Each row is a point. Before rounding, the points of a table are all equally far from one centre. They may lie mostly on one side of it. Write the centre, to within rounding.

Points (6 x 3)
0:  0.079 -0.307 -0.226
1: -0.060 -0.307 -0.209
2: -0.143 -0.297 -0.019
3: -0.182 -0.107 -0.345
4: -0.100 -0.169 -0.359
5: -0.326 -0.014 -0.158
Centre:  0.027  0.020 -0.075

Points (18 x 12)
0: -0.048 -0.070  0.072  0.353  0.157  0.084 -0.062  0.073  0.299  0.001 -0.444  0.050
1:  0.100 -0.065  0.148  0.150  0.007 -0.009 -0.251  0.067 -0.085 -0.007 -0.468  0.117
2: -0.153 -0.101 -0.010  0.499  0.012  0.163  0.026 -0.132  0.001 -0.124 -0.364  0.147
3:  0.203 -0.167 -0.031  0.614  0.169  0.019 -0.133 -0.018  0.043 -0.040 -0.227  0.077
4:  0.010 -0.315  0.423  0.298  0.258  0.001  0.067  0.021  0.043  0.040 -0.270 -0.047
5: -0.064 -0.348  0.261  0.296  0.171  0.076  0.144  0.144  0.111  0.121 -0.319  0.010
6: -0.084  0.034  0.389  0.434 -0.057  0.059 -0.151 -0.045  0.015  0.274 -0.325 -0.052
7: -0.033 -0.154  0.243  0.354  0.262 -0.022  0.007 -0.011 -0.129  0.016 -0.461  0.196
8: -0.051  0.034  0.312  0.332  0.162 -0.113 -0.042  0.001  0.183  0.368 -0.386  0.015
9: -0.107  0.183 -0.019  0.522  0.186  0.103  0.092  0.006  0.141  0.100 -0.371  0.061
10:  0.218 -0.154 -0.016  0.428  0.129 -0.003 -0.125  0.186  0.123  0.051 -0.360  0.040
11: -0.035 -0.097  0.362  0.439  0.014 -0.158 -0.046 -0.068  0.048  0.039 -0.426 -0.096
12:  0.123 -0.283  0.135  0.456  0.252  0.127 -0.129 -0.030  0.027  0.286 -0.313 -0.091
13: -0.258 -0.036  0.147  0.510  0.339  0.005 -0.001 -0.014  0.146  0.024 -0.314  0.131
14:  0.139  0.029  0.298  0.412  0.119  0.041 -0.313 -0.051  0.024 -0.014 -0.282  0.160
15: -0.194 -0.049  0.215  0.410  0.220 -0.029 -0.171 -0.136 -0.087 -0.137 -0.413  0.012
16:  0.134 -0.076  0.101  0.179  0.249  0.140 -0.092 -0.101  0.171  0.001 -0.465  0.092
17: -0.072 -0.077  0.086  0.460  0.315  0.006 -0.136 -0.066  0.263 -0.055 -0.343  0.103
Centre: -0.037 -0.039  0.060  0.234  0.098 -0.030 -0.017 -0.063 -0.015  0.102 -0.070 -0.003
